Each row of a before or after table is a point. One or more steps were done to the points. Then noise was added and the rows were shuffled. The steps act on columns, c1 being the first. Write out the steps. A step turns or swaps two columns, mirrors them in a line or flattens them onto one, adds a multiple of one to another, or multiplies or shifts one. Angles are multiples of 10 degrees, from the lower column toward the higher: turns from -170 to 170, lines from 10 to 170 but not 90. Use the fewest steps. Two steps may share a column if one is a turn and the other turns, adds or multiplies; they go together, in the order done. Otherwise the lowest column goes first.
In the rows, 128 means zero.

Before (8 x 3):
[[134 126 154]
 [165 152 161]
 [108 141 134]
 [175 147 137]
 [165 159  88]
 [101 132 105]
 [104 154 123]
 [128 146 143]]
After:
[[175  97 146]
 [107  91 140]
 [166 110  48]
 [165 102 195]
 [135  76 179]
 [103 104 118]
 [101  82  81]
 [129  95 157]]
Steps: shift c2 by -50; multiply c3 by 2

Before:
[[118 139 103 125 187 139 139 126]
 [160 127 132 165 173 116 115 110]
 [113  68 175 147 140 151 170  76]
 [126 136  87 154  82  72 155 131]
 [167 117 152 116 149 155 153 136]
 [138 160 152 124 149 152 132  97]
 [114 140 163 112 163  81 108 150]
 [136  81  74 124  50  81 144 159]
 [175  76  67  92  75  50 197 111]
 [147 145 155 144 179 137 175 146]]
After, 10 rows:
[[160 130 109 126 127 102 144 163]
 [130 130 125 149 126 159 175 142]
 [189 130  93  94 125  70 194 111]
 [125 128 130 123 127 172 129 100]
 [148 128 117 158 125  89 158 131]
 [132 124 123 125 130 163 137 122]
 [147 127 115 117 128 172 153 132]
 [107 135 146 115 127 101 108 145]
 [153 130 115 167 130 135 114 116]
 [ 99 129 150 147 126 169 172  73]]
Steps: flatten c1 and c3 onto the line at 150 degrees; multiply c2 by 0; multiply c5 by 0; shift c6 by 20

Before:
[[ 91  88  84 133 123 160 143 108 152 122 106]
 [104 193 125 119 127 144 148  62 113 114 168]
 [153 192 166 153 102 136 144  61 119  97 165]
 [ 95  95 127 150 148 163 133 145 118 136 130]
 [ 85 119  87 119 123 134  92 125 161 156 111]
 [ 71 124 155 137 123 104 160 106 172 145 171]
 [111 121 128 137 139 140 133 144 120  63 141]
 [117 185 137 151 115  89 145  73  86 109 128]
 [ 81 139  85  99  95 148 139 144 149 164  78]]
After (9 x 11):
[[143 158  62  99 159 133 106 145 140 161  83]
 [121 171 102 114 121  89 103  62  91 116 171]
 [108 131  99 153 106 174 130 145 112 135 129]
 [118 129 113 134 119 137 128 142 116  66 143]
 [ 75 124  93 133 119 112  96 104 176 148 174]
 [141 140  71 115 148 139 164 129 160 154 110]
 [146 134  71 138 127 178 114 103 155 120 109]
 [109 164 170 157 143  85 106  60 106  94 166]
 [115 119 118 150 131  57 106  78  89 109 126]]
Steps: turn c1 and c3 by 60 degrees; turn c2 and c6 by -50 degrees; turn c2 and c9 by -20 degrees; turn c5 and c7 by 160 degrees
